Each row is a point. Each copy is the shape, with its points in the same order, stretched, turned, moved and blurred by noise. Some copies are also mirrored. Which?
(in the rows, 128 means zero)

Shape (6 x 2)
[[146 157]
 [159 157]
 [142 156]
 [112  75]
 [102 106]
 [144 129]]
Copy 1 (6 x 2)
[[144 104]
 [147  85]
 [143 109]
 [ 63 164]
 [ 98 170]
 [115 112]]
Copy 1 is: only turned
Copy 2 (6 x 2)
[[152 115]
 [170 120]
 [148 112]
 [ 72 193]
 [ 74 155]
 [137 146]]
Copy 2 is: mirrored
Copy 3 (6 x 2)
[[172 151]
 [167 144]
 [164 147]
 [116  90]
 [125 119]
 [158 134]]
Copy 3 is: only turned
Copy 4 (6 x 2)
[[ 99  86]
 [ 99  84]
 [101  94]
 [170 143]
 [134 139]
 [126 103]]
Copy 4 is: mirrored

Shape (10 x 4)
[[141 167 133 186]
 [128 152  81 165]
 [140 119 159 120]
 [166 165  70 177]
 [149 121 122 103]
 [ 73  95 155 105]
 [119 115 139 156]
 [112  89  90 116]
 [143 129 129 129]
 [108 165 139 131]]
Copy 1 (10 x 4)
[[172 178 141  90]
 [199 131 105 105]
 [115 128 159 136]
 [199 121 109  66]
 [122  95 125 130]
 [125 137 139 205]
 [161 145 156 147]
 [174  81 123 170]
 [137 119 139 126]
 [130 167 112 121]]
Copy 1 is: only turned
Copy 2 (10 x 4)
[[135 213 102 117]
 [ 98 187  93 148]
 [143 126 131  94]
 [ 86 218 123 162]
 [107 119 141 111]
 [153  76  76  93]
 [152 147 101 123]
 [112  97 105 151]
 [123 144 127 114]
 [115 159  88  83]]
Copy 2 is: mirrored
Copy 3 (10 x 4)
[[ 96  78 113 133]
 [ 97 113  89 156]
 [131 125 151 112]
 [ 86 114  63 135]
 [123 159 130 112]
 [141 127 180 169]
 [142  95 137 143]
 [145 156 118 153]
 [124 132 128 117]
 [ 89 104 148 149]]
Copy 3 is: mirrored

Shape (12 x 8)
[[148 126 151 145 132 171 136 125]
 [137 112 153 109 104 174 155 134]
 [101 128 129 154 137  76  88 100]
 [113 158 129 123 108  99 193 143]
 [151 145 189 176  99 148  99 144]
 [ 89 102 179 129 114  90  53 141]
 [110 108  85 113 119 101 141  95]
 [105  93 119 159 142 116 108 181]
 [122 160 110 101  89 124  87 155]
 [169 163 130 135 119 152 127 190]
 [ 66 122 107 106 152 127 137  78]
 [122 122 123  87 168  93 158 136]]
Copy 1 (12 x 8)
[[165 140 123 119 118 141 108 136]
 [142 134 131  73 108 148 132 145]
 [113 101 175 186 161 113 131 110]
 [108 111 117  99 113  57 163 104]
 [162 187 169 157  97 121 106 146]
 [128 144 237 169 165 154 165 137]
 [ 95  53 135 119 144 115 139 125]
 [166 113 140 168 138 140 198 159]
 [ 72 146 146 139 142 110 146 174]
 [156 172 107 126 115  95 142 183]
 [ 90  87 129 124 174 159 148  83]
 [143  96 131  89 183  93 163 117]]
Copy 1 is: only turned
Copy 2 (12 x 8)
[[149 109 134 148 139 154 108 135]
 [145 109  99 149 140 148 150 137]
 [113 112 173 102  88 102 105 105]
 [163 155 115 167  90 101 163 120]
 [157  89 130 109  94 172  62 158]
 [ 93  75 128  67  69 113 107 160]
 [120 128 144 147 121  95 170  64]
 [ 75 107 121 171  79 112 120 145]
 [119 147  72 120 117 138  91 110]
 [150 137  83 175 123 142  62 140]
 [ 99 150 155 122 130 108 179 112]
 [135 135 132 158 124  56 154 126]]
Copy 2 is: only turned
Copy 3 (12 x 8)
[[114 148 127 135  97 142 150 106]
 [115 112 131 133  75 141 131 129]
 [170 114 122 136 181 116 157 123]
 [103  90 127  80 127 133 170 158]
 [150 160 162 150  87 108 188 103]
 [180  98 177 167 156  91 135 131]
 [138  78  75 128 146 134 128 145]
 [ 93 116 130 152 154  77 150 111]
 [141 113 111 157 117  91 153 183]
 [ 95 168 125 118  78  82 171 140]
 [131  93 115 141 179 175 103 162]
 [117 115 122  87 154 125 101 149]]
Copy 3 is: mirrored

Shape (14 x 11)
[[105 121 169 150 109 142 137 165 166 150  95]
 [112 113 146 153 132 160 158 164 137 177 143]
 [189 127 159 138 120 156 124 155 158 114 128]
 [131  99  48  63 119 145  71 157 153 133 143]
 [144 117 160  98 134 139 151 159 110 143 107]
 [108 102 172 132 132 155 133 162 126 117 106]
 [127 105 165 144 149 147 136 113 127 130 135]
 [131 124 169 130 102 113 152  80  56 111 141]
 [149  93 113  77 121 124 155 161 165 123 147]
 [118 113 120 153 133  98 142 149 136 112  42]
 [126 104  99 114 165 113 151  81 160 108 119]
 [117 126 171 137 117 109  95 148 121 185 137]
 [140 138 143 125 107 128  98  85 140 135  64]
 [165 197 166 126 126 121 144 153 160 114 140]]
Copy 1 (14 x 11)
[[164 122 128 100 118 127 106 163 190 126 102]
 [118 104 118 109 146 157  71 157 181 130  89]
 [135 152 116  84 159 131 123 139 157 131 172]
 [168 186  81 120  88 167  30  96  67 126 116]
 [124 108 128  99  94 146 128 126 116 158 126]
 [126 113 165 106 112 143 111 153 143 122 121]
 [110 110 162 130 166 113 129 129 138 115 127]
 [107  74 153 182 128 137 217 113 118  70 132]
 [144 109  97 111  97 128  70 118 102 133 153]
 [169 126 118  77  92  91 159 153 105 121 106]
 [146 118 134 117 154  67 124  80  91 113 126]
 [117 142 106 153 117 132 119 168 174 128  90]
 [197 165 120 120 136 104 188  97 137 134 116]
 [124 145 102  90 123 124 139 103 195 101 148]]
Copy 1 is: only turned
Copy 2 (14 x 11)
[[109 133  86 102  87  76 131 134 113 110 118]
 [117  95 122 103 123  73 161 120 138 109 142]
 [183 128  83 147  84 132 137 150 144 116 112]
 [ 94 170 140 214 146 147 165 144 181  90 151]
 [161 152 165 116 116 113 153 145 130 118 127]
 [120 122 136 132  94 108 137 134 111 115 106]
 [139 112 128 124 128 109 127 121 139 142 101]
 [169 149 171 145 162 124 140  61 102 167 123]
 [135 152 146 154  91 132 155 112 186  92 130]
 [119 173 103  96 126 139 106 124 100  79  96]
 [116 141 129 114 145 161  96 102 181 130 104]
 [135 142 125 137 152  41 127 128 130 128 140]
 [142 187  84 120 144 136 117 141 119 160 107]
 [178 139 111 109  97 114  83 129 142 136 177]]
Copy 2 is: mirrored
Copy 3 (14 x 11)
[[100 147 118 110 148  95 167 112 185 147  82]
 [ 86 150  95 142 116  97 156 125 195 157 155]
 [174 121 126 161 165  83 137 140 213 108 110]
 [134 149 125 143  97 118   7 160 166 178 108]
 [112 143 117 155 180  95 134 136 147 115 133]
 [100 129 107 143 168 113 135  88 162 142  98]
 [125 101 130 149 133 109 143 121 151 144 129]
 [139 103 132 115 156 148 152 114 114 108 172]
 [137 135 107 144 176 118  96 179 205 157 106]
 [124 144 109 101 123 112 185 140  98 120  33]
 [160  94 144 142 114 147 132 187 120 163  66]
 [ 83 129 139 100 120  58 130 113 155 118 165]
 [180 132 180 107 126 101 152 135 100 132  79]
 [123 127 162 149 181  98 155 154 206  49 111]]
Copy 3 is: mirrored

Shape (15 x 12)
[[120 134 108 112 145 124 181 117 127 122 138  77]
 [120 157 121 107 165 119 103  86 142 123 136 107]
 [108 116 151 124 121 151  82 128 124 129 113 101]
 [132 199 135 124  93  92 142 106  88 120 166  99]
 [212 160  65 102 161 116 146 131 128 139 153  98]
 [128 153 149 183 115 170 169 111 150 137 134 122]
 [135  98 110 111  95 112 153 164 129 144 140 178]
 [ 92 124 159 147 140 131  93 142 189 124  90 104]
 [158 160 118 128 134 154 116 108 139  70 125 105]
 [158 140 133 106 167 132  81 141 127  99 168 102]
 [ 76 151 193 159 142 144 121 135 138 112  83 116]
 [132 172 145 164 130 156 112 140  92 109 163 155]
 [174  97 149 134 159  87 102 110 143 143  87 136]
 [160 128 188 202 146 131 141 123 142 123 164 153]
 [ 97 119  99 177 104 115 152 140 115 120 128 124]]
Copy 1 (15 x 12)
[[114 171 116 109 139 142 174 147 142 106 135  78]
 [136 158  85 167 154 160 137 101 144  93 152 136]
 [139 157  69 151 124 115  81  83 104 128 123 130]
 [143 120 168 162 114  79 129 125 133  57 150 108]
 [174 185 118 107 214 114 159 153 223 132 136 104]
 [146 167 118 201  82 126 137 156 116 129  92 112]
 [136 104 130  88 135  98 114 171 131 176 114 160]
 [118 188  33 165 122 129 112 120  81  93 107 160]
 [189 154  85 147 119 136 122 122 166  78 105 142]
 [167 145  50 131 188 136  73 117 158  94 150 131]
 [ 92 181  78 191  74 132  88 113  98  67 105 146]
 [160 106 103 180  99 119  70 134 162 112 128 138]
 [118 170 112 153 200 150  95 118 153 112  78 163]
 [153 118 111 201 143 163  66 170 120 102  88 140]
 [108 100  99 139 113 100 149 153 133 131  78 100]]
Copy 1 is: mirrored
Copy 2 (15 x 12)
[[140  95 122 120 148 169 167 158 139 106 120 103]
 [124  97 106 155  86 139 139 148 162 103 152 135]
 [110 127  91 150 134 146  95 116 130 131 149 101]
 [156 112 141 141  99 136 122 167  85 131 103 132]
 [176 128 116 170 141 175 179 154 178 129 114 188]
 [ 93 143 155 149 107 150 173  80 126 117  87  95]
 [118 103 132  80 157 115 119 104 141 166 102 153]
 [106 113  95 159 121 115 117  90 173  98 105  84]
 [151 128 128 151 109 175 115 114 157  60 118 131]
 [151 120 137 201 133 145 107 149 175 118 171 146]
 [ 54 110 113 155 117 117  99 119 122  90  87  76]
 [ 92 146 163 180 115 110 113 111 102 121 126 149]
 [ 82  65  92 168 106 155  99  95 181 162  83 165]
 [ 73 106 201 213 102 126 131  67 145 158  92 125]
 [117  95 119 122 145 120 141  71  84 121  92 116]]
Copy 2 is: mirrored
Copy 3 (15 x 12)
[[140 170 108 141 105 127 133 142 136 154 118  66]
 [124 128 105 121 162 127 153 104 128 166 100  77]
 [104 110 128 119 139 156 122 157 120 156 112 145]
 [113 178 168 125 111  96  96 101 120 138  74  73]
 [170 170 110 135 136 103  78 106 128 186 126  76]
 [129 147 145 177 111 151 140 126 176 143 110 141]
 [152 129 149 115 125  78 107 169 154 115 156 158]
 [103 133 129 134 175 170 171 184 180 186 110 157]
 [151 118 152 137 134 136  88 123 148 164  75  72]
 [130 115 147 118 184 130  94 122 117 158 148  86]
 [101 146 134 126 152 198 169 156 159 123  94 149]
 [130 124 165 144 154 136  89 104 126  98 117 130]
 [166 121 137  87 160 139 165 125 118 192 145 148]
 [150 133 198 155 164 146 153 103 149 139 174 151]
 [150 150 149 162 127 108 134 173 116 135  98 128]]
Copy 3 is: only turned

Shape (15 x 12)
[[153 123 121 108 111  97 104 178 129  75 115 153]
 [157 100 118 158 152 112 166 145 106  98  88 146]
 [145 104 124 114  98 133 178 146 121 128 104 143]
 [145 171 174 127 141 153 141 103 139 103 102 123]
 [137  95 148 134  87  56 136 125 109 122 165 139]
 [144  85 114 129 146 126 133 156 142 135  93 132]
 [116 111 120 128 140 142 104  69 116  84 145 130]
 [124  82 155 133  95 115 106 112 132 131 117 100]
 [126  99 112 156  99 172 115 112 137  64 101 110]
 [180 176 119 126 104  74 138  96  99 141 118 104]
 [ 94  88  86 155 126 112 107 121 130 140 113 160]
 [ 89 132  87 155 116  92 115 104 135 136 170  64]
 [156 166 151 185 139 123 119  86 114 179 168 153]
 [164 154 119 141 146  93  73  97  64 147 233 138]
 [181 105 132 150 127 100 164 106 165 165 132 154]]
Copy 1 (15 x 12)
[[100 163 104 126 120 162 143 165  96 144 101 163]
 [131 135 101 124 168 140 103 146 150  81  62 153]
 [123  92  90 143 123 143 124 122 125 109  80 125]
 [139 141 141 124 130 158 147 130 152  74 134 122]
 [106 162 130 114  68 133  80 117 117 154 104 181]
 [135 103  93 109 152 132 116 168 127 135  94 126]
 [ 92 138 166 126 146 148 111 127 169 148 136 200]
 [100  98 136 110  86 108 100 165 137 150 122 165]
 [100  77 150 141 148 140 131 185 142 128 124 215]
 [126 163 146 208  82 156  68 110 128  95  95  97]
 [142 114 123 147 135 125 120 165 166 186  96 177]
 [114 128 111 198 117 118  72 139 136 166 174 187]
 [199 163 212 147 104 111  93  85 131 102 126 133]
 [113 221 221 161 118  97  63  56  97 151 155 171]
 [192 117 139 110 110 166  64 118 114 107  97 118]]
Copy 1 is: only turned
Copy 2 (15 x 12)
[[149 101 176 116  79 114 145 131 146 117 143 157]
 [135 108 177 131 123 132 170 103 122 165 137 137]
 [134 112 170 129  94 184 143 129 154 169 126 122]
 [156  92 150 125 173 156 164 134 150  99  90 116]
 [108 159 182 142  95 123  67 126 156 148 163 119]
 [128  84 145 132 101 146 145 118 141 160 153 113]
 [134 150 113 154 138 103 122  74 155  93 122 123]
 [119 114 139 140 104 123  63 106 180 158 133  96]
 [142 111 136 156 106  94 137  88 196 141 106 131]
 [131 166 153 107 146 128 129 164 120 127 109  88]
 [132 146  98 129 126 113 108  85 153 147 170 152]
 [ 82 176  95 166 127  71  89 139 171 130 145 136]
 [173 151 124 154 204 137 114 150 121 115 140 106]
 [154 192 117 177 145  83  85 142  84  82 144 117]
 [147 122 175 139 139 174 138 149 153 156 178  69]]
Copy 2 is: only turned

Shape (15 x 12)
[[110 113 152 129 162  92 117 106  94 137  73 112]
 [ 89 143 138 131 116 131 123 117 128 140 153 103]
 [130  85 129  94  99 107  84 130 118 104 122 113]
 [ 66 153 137  97 129 124 123 162 192 111 130 129]
 [140 123 128 146 127 200 145 130 144 164 123 118]
 [174 140 135 128 148  91 153 126  95 173 112 112]
 [119  95  95  93 154 121 114  94 128 112 159 109]
 [155 109 186  83 112 161 122 130 130 132 146 101]
 [105 111 106 166 146 129 166 158 121 173 112 132]
 [122  95 191 146 173 109  95 170 119  80 150 148]
 [ 92 175 184 143 171 118 106 143 147 163 139 130]
 [166 100 126 134 148 153 105 144 163 142 143 142]
 [103 134 121 145 131 138 123  85 147  80 104  89]
 [108 127 112  57  81 154 114 154 141 119 143 178]
 [128 108 132  99  84 142 142 112 183 135 121 159]]
Copy 1 (15 x 12)
[[154 124 137 114 174 115 112 114 135 197 146 107]
 [111 133 117 145  99 128 117 145  94 143 146 125]
 [117 130 137 114 145  82 140  84 157 127 124 126]
 [ 91 143 153 194 121 163 148 140 143 117 135  97]
 [162 166 102 121 101  99 159 165  62 134  84 152]
 [156 109 109  80 182 147 104 126  98 158 118 157]
 [115 118  94 113 113 117 155 131 163 162 152 183]
 [145 115 137 109 142  90 166 148  85  99 124 118]
 [168 168 121 134 145 144 122 119  92 166 129 160]
 [200  66 181 161 128 121 140 115 128 132 148  96]
 [154  92 185 158 112 163 100 169  84 155 141  96]
 [178 126 155 114 115 119 152 143 117 121  93 170]
 [113 149  64 144  74 116 136 134 145 147 123  91]
 [ 92 141 134 180 157  72 146 132 137  91 113 167]
 [114 174 123 138 129 113 123 149 147  81 119 146]]
Copy 1 is: mirrored
Copy 2 (15 x 12)
[[127 135 189 109 143  38 123 120 155 113 102 107]
 [153  86 152 153  79 131 142 112 120 125 110 150]
 [ 93 113 133 157 129  95 123  56  83 137 100 146]
 [166 128 144 203 110 107 170 145 110 158 151 180]
 [154 122 118 146 142 162 111 119 157 139 126  91]
 [134 113 154  86 120  78  66 187 134 125 125  86]
 [136 145 144 114  78 114 151  59  61 152 121 113]
 [136  96 108 179  91  92 119 115  89 152  91  84]
 [173 114 140 113 154 132  97 149 158 100 175 147]
 [197  44 121 119 171  39 208 104  81 144 109 142]
 [204  65 179 137 114  78 166 178 141 173 153 123]
 [157 110 124 126 176 133 126 101  85 185 155 103]
 [131 142 165 133 125 120 165  87 147 118  57 144]
 [ 95 140  77 219 115 157 161 110  74 134 177 139]
 [121 160 133 219 151 170 122 132  69 118 148 116]]
Copy 2 is: only turned

Shape (17 x 12)
[[163  97  88 142 125  80 143  87 161 161  58 144]
 [ 60 128 117 180 132 137 132 175 142  99 127 117]
 [131 125 150 107 107 124 107 139 109 175 120 117]
 [108 130 136 115 133 113  92 147 136 166 141 127]
 [121 146 152 102 128 131  65 107 105 168 120 127]
 [108 136  88 133 151 126 151 147 130  82 143  77]
 [ 83 118 166  82 123 173 122 105 128 174 116 129]
 [101 121  51 141 149 121 136 153 143  97 145 150]
 [123 129 152 119  73 126  98 125 104 152 153 136]
 [130 111 178  62 123  96 110 136 121 184 131 132]
 [152  97 132  92  85 129  70 139 158 152 125 121]
 [147 133 139 121  97 120  98 151 127 153 101 134]
 [ 75 179  88 134 140 151 135 168 171 127 150 100]
 [162 125 165 132 122 160 104 151 122 163 152 142]
 [ 93 106  92 164 162 130 117 147 143 122 146  91]
 [ 99 117  72 141 148 147 124 192  97 119 120 104]
 [120 102 103 148  92 116 143  93 141 212 107 127]]
Copy 1 (17 x 12)
[[ 71  96 132 119  92 108 137 124 123 161  80  83]
 [181 144 103  88  98  85  67 117  93 130 163 147]
 [149  75 148 132 131 148 118  97 148 150 168 106]
 [165  67 107 119 121 132 110 102 131 159 165 120]
 [162  90 126 173 126 164 112  96 159 151 169 105]
 [131 156  92 109 147  95 127 133 115  98 172 139]
 [200  98 142 160 112 120 132 125 130 133 170  75]
 [140 134  85  93 101 123 139 152 114 131 148 161]
 [147  99 167 131 152 185  83 129 149 171 176 122]
 [162  60 123 129 143 147 150  83 126 173 166  85]
 [137  80 144 140 159 129 125 128 178 194 147 119]
 [133  85 161 137 131 152 117  99 155 162 143 131]
 [174  78 111 117 120  94 106 144 108 102 174 169]
 [162  84 159 111 162 180 114 108 183 124 143 121]
 [154 124  73  85 113  79  94 125 125 119 162 119]
 [161 128 103 100  86 104 140 105 142 108 188 156]
 [117  51 162 102  86 119  92 144 129 155 138  74]]
Copy 1 is: only turned
Copy 2 (17 x 12)
[[ 77 136 151 138  92 154 135 219 166 191 119 147]
 [151 162 133 125 109 100  43  84 165  56 106 130]
 [110 108 119 144 141 146 117 112 115 128 174 115]
 [122 108 143 147 127 126  98  67 130 123 157 146]
 [162 120 136 150 132 171 126  92 114 160 157 139]
 [124 136  86 107 162  81 101  94 182  95  76 131]
 [149  95 187 138 169 193 129 106 104  90 124 141]
 [130 154 157 133 146  46  74 102 165 122 103 166]
 [138 156 117 128 122 127 125  98 108 111 185 127]
 [ 87  75 134 136 166 167 148  93 105 140 206 165]
 [ 77 183 145 134 136 138 107  85 124 156 161 124]
 [102 149 121 149 121 136  98 126 104 151 163 134]
 [132 130 140 170 130  72  80  46 138  73  47 135]
 [119 107 150  99 127 129 102  86  78 125 169  95]
 [129 130 144 114 131  98  74  73 193  92 102 103]
 [128 134 113 143 176  82  47 106 160 109 121 112]
 [101 114 174 162 102 145 132 169 147 111 125 101]]
Copy 2 is: only turned

Shape (18 x 12)
[[ 81  84 121 178 163  90 144 148 102 126 123 165]
 [138 123  96 109 113  91 135 125 107 123  96 157]
 [149 144 148 126  70 149 148 150 129 147 119 167]
 [164 149 119 140 125 122 135 144 132  86 122 101]
 [134 155 104 125 142 159 158  84 174 127 108 119]
 [149  76 176 121 152 130 130 130 160  94 113 157]
 [132 101 107 156 147 143 141 107 104 129 155  91]
 [126 139 172 123  86 130 169  87 108 111 105 158]
 [ 84  82 124 199 105  79 124  96 122  65 112  92]
 [129 101 166 104 123 112 178  85 131 113  91 170]
 [ 91 129 137 107 163 159 119 173 118  75  90  99]
 [ 98 132  93 121 134  92 181 106 110 139  77 110]
 [162 149 141 179 154 103 125 170 140 140 147 150]
 [149 166 100 144  80  79 122 157 168  55 122 151]
 [ 83 161 167 116  82 101 129 153 100 117 165 109]
 [109 157 141 144 112  88 109 103 140  75  86  83]
 [124 133 102 116  69  98 149 157 151 118 161  85]
 [135 127 144 130 110 141 115 124 168 119 165 104]]
Copy 1 (18 x 12)
[[118 119 157 177 187 157 151 115 154 102  68 114]
 [142 131 124 136 131 166 151 147 120 142 102 178]
 [158 183  96 103  97 122 148 141 115 130  84 101]
 [170 113  69 126 124 146 132 114 111 106 141 140]
 [156 130 148 106 110 110  99  83 105 131 130 142]
 [199 126 145 164 128 134 137 155 174 113 137  91]
 [122 135  89 151 130 156  79 100 124 120 105 124]
 [169 159 141 122 130 149 134 153  72 123 109  97]
 [145  49 111 202 179 131 102 147  82  90  68 109]
 [183 143 182 133 131 163 131 153 111 122 108 104]
 [ 97 113 147 153 108 118 160 128 122  52 159 137]
 [108 104 163 117 129 183 126  99  89 132  97 152]
 [166 142  70 127 157 126 147  87 177 135 103  95]
 [186  85  72 113 154 109 156 157 118 103  97 174]
 [ 86 122  90  92 173 137 130 173 109 115 110 109]
 [148  54 120 139 164 116 140 137  75 124 136 125]
 [125  98  63  79 120 137 103 164 125 119  86 149]
 [150 126  88 111 126  98  94 142 147 125 125 112]]
Copy 1 is: mirrored
Copy 2 (18 x 12)
[[131 113 164 158 149 164 104 156 110 102  82 195]
 [111 119  87 139 143 149  90 118 127 119  86 135]
 [ 99 160 119 161 103 127 134  91 162 152  63 103]
 [114 125  85 155 150 139 177 121 148 120 150 134]
 [ 99 116 114 101 135  85 138 132 157 160 142 141]
 [158 158 102 150 119 113 145 154  99 100 105 126]
 [176 108 147 118 155 152 136 119 148 155 133 165]
 [ 93 125 126 142 130 125 162 108  93 162  46 111]
 [140  46 151 179 196 151 176 125 109  86  95 169]
 [120 131 100 123 132 112 133 148  83 147  47 122]
 [ 90 156 143 103 134 177 168 149 147  67 145 126]
 [ 87  87 114 108 168 151 103 165 147 150  82 141]
 [121 142 116 200 119 130 132 143 142 139 146 155]
 [ 76  95  50 193 130 120 179  91 147  80 128 154]
 [ 91  86 152 170  76 196 175 106 134 141  92 109]
 [ 77  71 112 170 160 135 178 137 116 102 145 106]
 [132  70  91 159 108 166 162 105 201 142 101 130]
 [151 102 126 153  98 123 163 107 159 141 140 117]]
Copy 2 is: only turned
Copy 3 (18 x 12)
[[ 91 154 131 148 127 109 119 132 112  89 142 220]
 [118 127 129 141 104 102 145 142 124 150 109 157]
 [129  75 145 117 108 138 126 108 128  90 117 115]
 [157 165 127 130 123 103 121 126 163 116  97 103]
 [161 123 100  94 129 165 169 141 213 125 116 111]
 [135 130 150 197 103 172  96 136 172 103 114 147]
 [158 177 127 123 159 131 150 170 116 104 137 133]
 [106 114 106 138  96 144 171  96 134  71 111  97]
 [ 80 170  77 186 164  70 151 172 156  83 144 131]
 [110 114 123 170  85 155 167 117 152  94 100 144]
 [149 186  67 121 126 124  82 127 139  95  55 120]
 [133 141  82 114 134  89 194 134 140 130  78 172]
 [138 134 179 124 132 136  96  80 164 121 139 162]
 [ 92 125 143 139  97  72 104 131 202 122 113 109]
 [ 76 148 126 102 160 107 135 107  91  88  76  96]
 [108 160  70 145 155  98 151 113 194 135  89  87]
 [118 124 148 117 166  72 144 181 139 119  82 121]
 [132 128 145 129 163 154 124 155 170 116 118  96]]
Copy 3 is: mirrored
Copy 4 (18 x 12)
[[131 118 129 102 136 100 182 154  64 118  73 109]
 [114  95 117 130 138 106 119 134 103  62 139 148]
 [120 154 171 174 131 107  98 137 130 100 115 155]
 [158 133 129 134  95 114 118 153 115 122 162  96]
 [157  76 100 137  89 105 106 128 173 173 109 155]
 [146 102 175 149 133 156 146 117 120 158 118  83]
 [142 151  88 112  93 145 136 107 101 163  92  91]
 [156 153 146 173 159 137 111 122 157  90 104 123]
 [143 112  75 129 114 170 143 178  81 104 103  20]
 [147  97 152 157 158 137 142 102 156  98 102 121]
 [178 135 166  74 119 148 105 170 125 148 118 124]
 [127  89  94  89 111  96 129 139 143  70 101 144]
 [128 143 152 140 110  61 164 166 102 143 141 102]
 [159  77 126 178  94 102 139 197  92  71 202 105]
 [131 201 119 131 108 179 150 179 145  83 148 130]
 [140 114 101 123 118 151 107 196 152 103 154  70]
 [115 121  95 139  48 168 144 166 122  76 156 124]
 [126 135 116 149  77 177 131 147 140 169 135 111]]
Copy 4 is: only turned
